Rows are points. Examples show where two turns around zero, p and q, send a point. Write where each new point lands after one turn and then the other. Backwards means that the second turn is done in reverse. Each puzzle has new turns, and all numbers are rounded.

Turn p:
15 24 => 23 -16
-15 15 => 16 14
11 -54 => -55 -8
5 16 => 16 -6
-15 -1 => 0 15
Turn q:
11 -33 => -13 -32
-14 -4 => -13 6
4 37 => 27 26
Where do these land?
q, then p backwards: 2 -10 => 9 -4
q, then p backwards: 4 19 => -13 15
q, then p backwards: -38 -40 => 9 -54
q, then p: 29 17 => -8 -33
q, then p: 3 13 => 7 -11

Turn p:
18 -11 -5 10 => -6 13 13 14
-70 6 -38 5 => 5 -28 -73 16
21 11 22 10 => -16 -4 28 -10
10 -14 20 -9 => 16 -1 22 -3
20 8 1 -15 => 0 18 9 -17
Turn q:
-9 -29 19 6 => 15 25 5 21
-2 31 24 2 => -3 16 -15 -32
28 -23 -34 -23 => 17 -46 6 23
13 42 -9 19 => -32 -11 -26 -24
-31 -20 1 -3 => 2 18 30 11
Where do these land?
p, then q backwards: 33 13 -30 30 => -28 1 -5 48
q, then p: -9 40 4 7 => 24 0 -27 -21
p, then q: 9 2 10 -12 => 14 -1 -4 -11
q, then p: -18 -55 22 -8 => -48 -6 38 -9
q, then p backwards: -15 0 -6 -16 => 11 -2 20 -3

Turn p:
45 -35 -16 -6 17 -4 => -32 -24 7 -14 -12 -43
28 -6 -3 1 -26 -4 => 3 -23 11 -25 13 -8
37 12 -1 22 10 11 => -3 -30 16 22 16 -18
-68 10 11 11 4 -34 => 33 57 8 9 -28 30
33 16 9 -20 10 -3 => -3 -3 -9 2 29 -31
-44 16 -21 -5 -7 6 => 24 9 -27 7 -21 30
-55 -13 5 -5 -10 12 => -4 26 -13 -5 -21 47
23 0 16 1 3 16 => -18 -11 6 6 23 -5
Turn q:
25 7 0 -33 -11 0 => -9 35 -15 2 18 -3
3 -24 -11 -28 -8 -18 => -10 5 -26 -28 17 -2
-12 11 -24 5 36 23 => 24 -25 -19 34 -3 1
28 -16 -38 -13 -7 15 => 22 18 -29 -5 18 30
-35 7 38 21 -26 -5 => -37 -19 45 -4 -13 -2
-18 36 33 42 -9 -31 => -20 -3 42 1 -55 -18
9 -20 2 5 25 15 => 30 -11 2 0 17 -7
Where do these land?
p, then q: 23 -16 10 -36 -13 6 => -13 -18 -39 2 7 -18
q, then p: -35 26 -42 17 22 -25 => 8 -38 9 -46 -28 24
q, then p: 19 5 16 -6 -12 -5 => 16 14 -6 11 16 -1
p, then q backwards: 26 -2 -15 -3 -54 17 => -27 -56 -11 11 2 -1
q, then p backwards: -59 -15 -13 9 5 -33 => 26 -36 -45 -5 -14 29
q, then p: 12 -6 -2 24 32 1 => -5 -16 18 -18 15 -25
p, then q backwards: -11 1 13 0 29 23 => -7 29 -5 -20 -12 14
p, then q: 24 8 32 -5 -9 15 => 15 -26 -6 11 3 -30
